Every row gives one point. Each copy is the shape, with its points in the same order, turned, moved and blurred by noise. Say if it was mirrored as well.

Shape (9 x 3)
[[21, -26, -13],
[-7, 1, -37],
[42, -26, 6],
[-35, 16, 50],
[-28, 23, -31],
[33, -18, -26],
[38, 29, 52],
[15, 14, -17],
[-31, -9, -20]]
Copy 1 (9 x 3)
[[35, 29, -27],
[-3, -1, -33],
[55, 31, -3],
[-33, 48, 36],
[-29, -4, -23],
[43, 7, -26],
[27, 20, 60],
[15, 1, -8],
[-18, 25, -39]]
Copy 1 is: mirrored
Copy 2 (9 x 3)
[[22, 21, 12],
[5, 31, -22],
[44, 2, 27],
[-7, -55, -26],
[-8, 21, -51],
[37, 31, 10],
[64, -50, -16],
[31, 19, -26],
[-19, 16, -20]]
Copy 2 is: mirrored

Shape (12 x 6)
[[46, 0, -3, 44, 31, -22],
[0, -48, 43, 5, 22, 15],
[21, -7, 29, -26, -3, -6],
[20, 25, -37, -12, 22, -36],
[-43, -42, -38, 4, -25, -43],
[13, 11, 48, 34, -21, 24],
[27, 34, 30, -27, -12, -24],
[22, -35, 15, 45, 54, -31],
[3, -26, -28, -31, -2, 30],
[-29, 35, -28, 0, -29, 33],
[-26, -25, 34, -3, 10, -55],
[-39, -6, 26, 7, -32, -15]]
Copy 1 (12 x 6)
[[-12, -64, 11, 22, 0, 8],
[49, -15, -29, -11, -24, 30],
[19, -4, -2, -29, -13, -16],
[-51, -8, 2, 11, 5, -26],
[-55, 11, -42, -48, 11, 47],
[50, -28, 31, -29, 23, 18],
[5, 3, 31, -30, -9, -35],
[-6, -50, -9, 28, -35, 43],
[14, 4, -60, -20, 28, -15],
[1, 24, -1, -23, 81, 4],
[-12, 13, 6, -26, -45, 41],
[9, 16, 11, -54, 12, 42]]
Copy 1 is: mirrored
Copy 2 (12 x 6)
[[-4, 53, -12, 23, -28, -30],
[25, -6, -61, 33, -29, 26],
[12, -23, -1, 13, -29, 9],
[-41, 19, 34, 27, 5, -12],
[-21, 33, 9, 8, 18, 85],
[29, 1, -41, -39, -20, -10],
[-11, -29, 21, -16, -36, -11],
[-14, 54, -45, 42, -40, -2],
[24, -15, 1, 42, 33, 18],
[-4, -16, -5, -32, 59, 5],
[-32, 5, -22, 10, -49, 54],
[-7, -6, -27, -29, -6, 52]]
Copy 2 is: mirrored
